Rows are points. Each copy is the shape, with its points in the same order, turned, moved and blurred by noise. Say if it was mirrored as well.

Shape (7 x 3)
96; 358; 37
133; -62; -189
-101; -28; -118
-108; 29; 232
-107; 13; 42
79; 137; 165
-187; -57; -144
Copy 1 (7 x 3)
-32; 324; 1
-296; -80; 3
-60; -121; 88
179; -9; -157
50; -65; -13
10; 144; -157
-20; -184; 148
Copy 1 is: only turned
Copy 2 (7 x 3)
-206; 148; 217
-146; -25; -190
65; 70; -151
176; -76; 177
58; 33; 8
-67; -64; 204
109; 115; -179
Copy 2 is: mirrored
Copy 3 (7 x 3)
277; 42; -119
-107; -219; -77
-38; -180; 149
17; 162; 197
10; 19; 163
57; 194; -33
-24; -199; 200
Copy 3 is: mirrored
Copy 4 (7 x 3)
185; 340; -78
-259; 86; 26
-71; 108; 202
222; -79; 86
67; 32; 127
161; 83; -55
-75; 96; 302
Copy 4 is: only turned

Shape (9 x 6)
-47; 60; -115; 46; 37; 323
99; 110; 211; 3; 75; 1
-80; -213; 84; -148; -25; -156
57; 26; 210; -87; -147; -67
112; 134; -192; 105; 19; 175
171; 59; 201; 125; 133; 121
52; 226; -230; 187; 57; 66
116; -223; 68; -256; -10; 0
159; -220; 107; 86; -56; 27
Copy 1 (9 x 6)
62; 64; -135; 97; -1; 257
25; 196; -61; -100; 163; -112
201; -27; 22; -17; -112; -294
58; 165; 61; 68; 83; -253
-64; -59; -57; 61; 139; 222
71; 213; -1; -161; 198; 47
-227; -102; -53; -13; 102; 206
331; -48; -42; 67; 74; -222
231; 37; 194; -56; 65; -59
Copy 1 is: only turned
Copy 2 (9 x 6)
-75; 130; -150; -255; -170; -38
-7; 98; 185; -119; 125; 67
-51; -105; 28; 237; 17; 114
74; 125; 100; 71; 94; 211
25; 209; -154; -205; -9; -161
-155; 173; 150; -206; 150; 18
96; 232; -58; -179; -52; -290
-69; -128; -122; 72; 156; 194
-221; 164; -44; 89; 148; 83
Copy 2 is: only turned
Copy 3 (9 x 6)
44; 60; -119; 17; -213; -170
69; 226; 129; -12; 186; -173
65; -121; 241; 263; 117; 74
120; 14; 149; -26; 255; -160
40; 152; -214; -156; -69; -33
-66; 324; 137; -79; 64; -205
160; 214; -213; -157; -74; 66
-130; -93; 63; 212; 250; -48
-151; 6; 220; -21; 82; -29
Copy 3 is: only turned
Copy 4 (9 x 6)
-23; -93; -227; 110; -83; -230
133; -62; -127; 109; 30; 198
-186; -74; 93; 149; -114; 276
58; -229; -36; 109; -110; 278
111; -24; -88; -12; -132; -233
164; -81; -108; 177; 170; 63
107; 51; -140; -149; -55; -175
-14; -118; 157; 371; -190; 154
78; -233; 152; 176; 60; 57
Copy 4 is: mirrored
